Each row of a before or after table is a point. The points were changed in one or more steps. Then noise was added and the rows were shuffled. The steps act on how far a point lies along the listed directions, d1 being the first. Name the steps. A step turns or swaps two directions, mirrors them in a line or flattens them onto one, adds a multiple of one to another, or multiplies one. Angles are multiples of 10 degrees, from the lower direction toward the higher: turns from -170 to 170, lines from 10 to 170 but not 90. Use the fewest steps. Two steps may share a direction if one is a turn and the other turns, adds or multiplies; they go together, in the order done. Otherwise the lowest direction goes first.

Directions:
(1): [-1.35 -1.86  1.95]
(2): [-2.54  1.62 -0.21]
(3): [-0.92 -1.74 -2.29]
Before (11 x 3)
[[ 0.13 -0.30  0.08]
 [-0.40 -0.73  0.00]
 [ 0.66 -0.11 -0.19]
 [ 0.01 -0.36 -0.33]
 [-0.69 -0.72  0.00]
 [ 0.74 -0.12  0.49]
 [ 0.48 -0.45 -0.04]
 [ 0.33 -0.29  0.69]
 [-0.42  0.66  0.19]
 [-0.29 -0.23 -0.39]
 [ 0.83 -0.01  0.27]]
After (11 x 3)
[[-0.05  0.25 -0.20]
 [-0.19 -0.39  0.58]
 [ 0.57  0.18 -0.38]
 [-0.15  0.67 -0.22]
 [ 0.53  0.45 -0.31]
 [-0.14 -0.20 -0.07]
 [ 0.35  0.60 -0.30]
 [-0.55  0.25 -0.26]
 [-0.81  0.15 -0.11]
 [ 0.25  0.38 -0.47]
 [ 0.01  0.01 -0.27]]
Steps: swap d1 and d2; multiply d3 by 0.4

Directions:
(1): [-1.20 -0.52 -1.01  1.45  1.20  3.15  1.97 -2.06]
(2): [ 1.83  3.30 -0.48 -2.25  0.81  0.15  0.67 -1.90]
(3): [-3.77  2.15  0.57 -0.48  1.27 -0.85  0.89  1.33]
(4): [-0.76 -0.81 -3.92 -0.27  1.36 -1.82 -1.31 -0.85]
Before (12 x 8)
[[-0.14 -0.23 -0.55  0.27  0.37  0.00 -0.30 -0.43]
 [ 0.58  0.93  0.42 -0.64 -0.17 -0.56 -0.27  0.21]
 [ 0.47  0.87  0.39 -0.48 -0.12 -0.05  0.02 -0.25]
 [-0.63 -0.13 -0.23  0.20  0.01 -0.46 -0.35  0.31]
 [-0.62 -0.66 -0.24  0.13  0.02  0.18 -0.08  0.07]
 [ 0.19 -0.09  0.09  0.04 -0.01 -0.21 -0.23  0.26]
 [ 1.53  0.14  0.46 -0.67 -0.43  0.16 -0.09 -0.53]
 [-0.79 -0.30 -0.75  0.24  0.25  0.00  0.03  0.48]
 [-0.40  0.02 -0.66  0.35  0.19  0.13  0.10 -0.15]
 [ 1.29  0.83  0.28 -0.61 -0.56 -0.34 -0.17 -0.46]
 [-0.13 -0.07 -0.60 -0.26  0.22 -0.42 -0.31  0.04]
 [ 0.12  0.03 -0.16  0.25 -0.04  0.55  0.11 -0.26]]
After (12 x 8)
[[ 0.46  0.02  0.31 -0.14 -0.17 -0.53 -0.44  0.44]
 [-0.71  0.36  0.74  0.05 -0.27 -0.41 -0.14  0.74]
 [ 0.07 -0.18 -0.52  0.52  0.11  1.08  0.32 -0.69]
 [-1.08  0.05  0.31  0.44  0.12  0.74  0.66  0.74]
 [ 2.27 -0.90 -0.88 -0.60 -0.58 -0.76 -1.13 -0.68]
 [ 0.51  0.50 -0.15 -0.91 -0.27 -2.12 -1.29  0.96]
 [ 1.58 -0.26 -0.81 -0.63 -0.72 -1.68 -1.43 -0.04]
 [-0.25 -0.69  0.03  0.75  0.16  0.64  0.03 -0.34]
 [-0.32 -0.46  0.18  0.06 -0.16 -0.45 -0.40  0.69]
 [ 0.14  0.33 -0.58 -0.48  0.09 -0.94 -0.71 -0.14]
 [-0.57 -0.22  0.53  0.19 -0.02  0.92  0.57 -0.14]
 [-0.84 -0.12 -0.16  0.86  0.19  0.89  0.59 -0.13]]
Steps: multiply d1 by 2.5; turn d2 and d4 by 90 degrees; multiply d3 by 2

Directions:
(1): [ 0.75 -1.30  0.07 -0.30  0.48 -2.84  0.79 -0.73 -2.80  3.29  2.34  0.73]
(2): [ 0.63 -1.43  2.00 -1.61  3.54  0.81 -0.26  2.03  0.99  1.93 -2.10  0.92]
(3): [-1.57  0.90 -0.56  1.93  2.44  0.50  1.75  1.50 -3.60 -1.14 -0.97 -1.54]
(4): [ 0.74  0.89  1.52 -0.27 -0.12  3.40 -2.50  0.96 -2.08 -0.18  2.92  1.02]
(5): [ 1.38 -2.68  0.50  2.16 -1.10  1.05 -1.53 -2.24 -1.92  0.12 -2.96  0.50]
(6): [ 2.32  1.78 -0.83  2.53  3.18 -0.68 -1.79 -1.75  1.47  0.24  0.90 -0.94]
Before (11 x 12)
[[-0.73  0.45 -0.13 -0.51 -0.70  0.18  0.68  0.56  0.54 -0.72 -0.28 -0.23]
 [ 0.19 -0.18 -0.06  0.32  0.14 -0.06 -0.17 -0.59 -0.63  0.22 -0.06 -0.12]
 [-0.56  0.05 -0.12 -0.38 -0.82 -0.11  0.76  0.54 -0.06 -0.20 -0.06 -0.18]
 [-0.72  0.07 -0.10 -0.76 -0.45  0.80  0.48  0.89  0.27 -0.63 -0.56  0.00]
 [ 0.65  0.05 -0.26 -0.09  0.82 -0.79 -0.42 -0.44  0.84  0.57  0.49 -0.05]
 [-0.67 -0.09 -0.09 -0.75 -0.46 -0.15  0.82  0.16  0.80 -0.17 -0.45 -0.01]
 [ 0.37 -0.02  0.17 -0.22  0.24 -0.41 -0.15 -0.13 -0.46  0.56  0.93  0.19]
 [ 0.25  0.38 -0.16  0.37  0.68 -0.36  0.17 -0.07  0.49  0.24  0.79 -0.07]
 [ 0.12  0.38 -0.59 -0.13  0.61 -0.93  0.19  0.01  0.48  0.06  0.32 -0.55]
 [ 0.05  0.06  0.13  0.37 -0.39 -0.38 -0.40 -0.40 -0.14  0.17  0.55  0.02]
 [-0.46  0.01  0.03 -0.34 -0.01 -0.10  0.66  0.43 -0.20 -0.03 -0.40  0.01]]
After (11 x 12)
[[ 0.14 -0.23  0.52  0.19  0.38 -0.06 -0.48  0.02 -0.05  0.44 -0.07  0.14]
 [-0.29 -0.34  0.24 -0.73 -0.47 -0.20  0.60  0.63  0.18  0.37 -0.17  0.12]
 [-0.51 -0.11 -0.46 -0.65 -1.28 -0.24  0.64  0.13 -0.47  0.02  0.67  0.15]
 [ 0.34  0.08  0.32 -0.20  0.27  0.44 -0.47  0.07  0.37 -0.12  0.03  0.13]
 [-0.01  0.04  0.10  0.17  0.72  0.31 -0.06 -0.01 -0.35 -0.03 -0.37 -0.25]
 [ 0.37  0.12 -0.16 -0.48  0.78 -0.36 -0.27  0.19  1.43  0.03 -0.42 -0.28]
 [ 0.44  0.22  0.04  0.23  0.59  0.01 -0.18 -0.10  1.10  0.12  0.34  0.06]
 [-0.26 -0.18  0.06 -0.76 -0.75 -0.64  0.63  0.17  0.09  0.41  0.33  0.23]
 [ 0.68  0.01 -0.18  0.21  0.63  0.11 -0.85 -0.48  1.37 -0.21 -0.57 -0.14]
 [-0.41 -0.46  0.06 -0.75 -0.59 -0.14  0.60 -0.09  0.77  0.11 -0.63  0.18]
 [-0.47  0.16 -0.02 -0.49 -0.24 -0.02  0.53  0.42  0.29 -0.25 -0.29  0.05]]
Steps: add -1 times d4 to d1; turn d1 and d2 by 130 degrees; turn d3 and d5 by -50 degrees

Directions:
(1): [-1.81 -0.80 -2.47 -2.41 -0.53 -0.18 -0.33  1.78 -1.26  0.91 -1.61 -0.63
  0.03  0.04  1.17 -1.60 -4.76  0.88 -0.58 -0.03 -0.07 -0.70 -4.36 -0.89]
(2): [-0.74 -0.99 -1.85  1.36  0.25 -0.91  3.57  2.50 -0.14  0.83  2.11 -1.05
 -0.79 -1.46  1.04  0.17  4.43  0.70 -0.50  0.14  0.65  0.57 -2.88 -2.56]
(3): [ 2.79  0.30 -1.33  1.61  0.74 -4.04 -1.67  2.12 -1.06 -0.09  0.02  2.10
 -1.67  1.61 -0.33 -0.48 -0.31  0.02  1.65 -3.92  0.82 -2.15  0.53 -1.19]
(4): [-0.56  4.22  0.42  0.19  0.84  1.53  1.35  0.95 -0.25 -1.36 -3.18 -1.71
 -2.22 -0.91  1.68  1.02  0.70  2.32 -0.35 -2.46 -3.21 -1.19  0.40  0.51]
(5): [-0.94 -0.86 -0.82 -2.80  2.25  1.39  1.46 -0.19  0.77 -0.42  1.65  2.44
  0.50 -1.15  1.45 -1.82  0.46  0.88 -3.03 -3.08  2.56 -1.72  1.70  2.24]
Before (11 x 24)
[[-0.29 -0.17 -0.20 -0.50 -0.21  0.17 -0.54  0.04 -0.04  0.55 -0.11  0.08
   0.26  0.34 -0.10 -0.23 -1.55 -0.24  0.04  0.22 -0.11  0.05 -0.72 -0.03]
 [ 0.26 -0.37  0.15  0.70 -0.66 -0.54 -0.05  0.35 -0.25 -0.07  0.21 -0.11
   0.13  0.16 -0.47  0.09  0.12 -0.40  0.68  0.33 -0.14  0.42 -0.64 -1.06]
 [-0.74 -0.31  0.45 -0.40  0.05  1.03  0.51 -0.60  0.13  0.03  0.33 -0.41
   0.40 -0.26  0.24  0.05  0.42  0.17 -0.57  0.79  0.04  0.37 -0.26  0.39]
 [ 0.73  0.44  0.43  1.00 -0.40 -0.54 -0.28  0.16 -0.30  0.08 -0.07 -0.33
  -0.07  0.41 -0.63  0.39  0.73 -0.09  0.72  0.31 -0.30  0.56  0.08 -0.71]
 [ 0.16 -0.18  0.06  0.37 -0.02  0.13  0.66  0.05 -0.02  0.11  0.28 -0.02
   0.60 -0.14 -0.02  0.17  1.04  0.41 -0.15  0.10  0.13  0.18  0.35  0.03]
 [ 0.08  0.25 -0.45  0.37 -0.30 -0.38  0.61  0.76 -0.40  0.12 -0.49 -0.45
  -0.36  0.02  0.54  0.24  0.05  0.28  0.35  0.08 -0.46  0.01 -1.25 -0.42]
 [-0.66 -0.25 -0.08 -0.48  0.71  0.72  1.26  0.36  0.34 -0.28  0.79  0.03
   0.15 -0.50  0.29 -0.30  0.92  0.44 -0.98 -0.01  0.11  0.11  0.31  0.40]
 [-0.33 -0.52 -0.25 -0.13  0.50  0.16  0.71  0.11  0.09  0.19  0.66  0.40
   0.10 -0.68  0.47 -0.35  0.94  0.35 -0.95 -0.32  0.53 -0.10 -0.19 -0.09]
 [-0.01 -0.21 -0.30 -0.66  0.31  0.04  0.04  0.42 -0.08 -0.18 -0.23  0.53
  -0.39 -0.20  0.61 -0.33 -0.56  0.53 -0.48 -0.89  0.29 -0.77  0.14  0.30]
 [ 0.28  0.30  0.30 -0.13 -0.19 -0.19 -0.21  0.04  0.02  0.13 -0.36  0.17
  -0.12  0.33 -0.03  0.22 -0.40  0.19  0.21 -0.10 -0.07  0.05  0.36 -0.04]
 [ 0.59  0.36  0.27  1.20 -0.31 -0.79 -0.40  0.02 -0.44 -0.07 -0.27 -0.30
  -0.49  0.21 -0.22  0.38  0.25 -0.04  0.80  0.04 -0.51  0.00  0.19 -0.55]]
After (11 x 24)
[[ 0.55  0.28  0.66  0.86  0.00 -0.25 -0.31 -0.59 -0.07 -0.25  0.10  0.07
  -0.18  0.09 -0.22  0.38  0.64 -0.13  0.41  0.01 -0.11 -0.04  1.08  0.08]
 [-0.12 -0.30 -0.39 -0.61 -0.15 -0.10 -0.31  0.42 -0.29  0.02 -0.56  0.14
  -0.30 -0.03  0.39 -0.26 -1.22  0.39 -0.17 -0.18  0.00 -0.46 -0.51 -0.08]
 [ 0.25 -0.02  0.75  0.67 -0.44  0.02  0.08 -0.19 -0.01 -0.32  0.19 -0.01
   0.19  0.00 -0.48  0.22  0.60 -0.34  0.49  0.28 -0.26  0.48  0.26 -0.55]
 [-0.54 -0.30  0.05 -0.20  0.17  0.44  0.71  0.05 -0.07  0.14  0.41 -0.35
   0.07 -0.20  0.37 -0.04  0.63  0.31 -0.44  0.36  0.21  0.10 -0.69 -0.09]
 [-0.71 -0.50 -0.36 -0.47  0.31  0.39  0.51  0.18 -0.09  0.30  0.16  0.09
   0.18 -0.62  0.55 -0.50  0.01  0.40 -0.98  0.03  0.26 -0.02 -0.81 -0.12]
 [-0.09 -0.28 -0.04 -0.08  0.06  0.33  0.72  0.02  0.01  0.06  0.24  0.06
   0.70 -0.21  0.13 -0.03  0.73  0.49 -0.47 -0.07  0.29 -0.02  0.29  0.27]
 [ 0.33  0.24  0.29 -0.07 -0.15 -0.22 -0.13  0.02  0.01  0.10 -0.26  0.25
  -0.13  0.36 -0.11  0.18 -0.27  0.20  0.21 -0.07  0.08  0.05  0.47 -0.02]
 [ 0.11  0.10 -0.04  0.29 -0.32 -0.25 -0.55  0.23 -0.09  0.50 -0.24 -0.21
  -0.06  0.46 -0.25  0.17 -0.90 -0.29  0.58  0.30 -0.46  0.13 -0.62 -0.42]
 [ 0.23  0.22  0.26  0.53 -0.44 -0.04  0.36  0.10 -0.15  0.05 -0.37 -0.50
  -0.05  0.01  0.12  0.51  0.33 -0.08  0.49  0.67 -0.49  0.40 -0.58 -0.14]
 [ 0.66  0.43  0.79  0.68 -0.04  0.03 -0.10 -0.36  0.09 -0.20  0.30  0.11
   0.16  0.16 -0.51  0.30  1.17 -0.06  0.19  0.03  0.01  0.48  1.02  0.03]
 [-0.91 -0.48 -0.52 -0.81  0.51  0.51  1.12  0.73  0.10 -0.14  0.53 -0.11
   0.20 -0.50  0.39 -0.57  0.05  0.51 -0.97  0.11  0.09  0.08 -0.55  0.07]]
Steps: turn d1 and d5 by -50 degrees; flatten d2 and d3 onto the line at 140 degrees; multiply d4 by 0.4
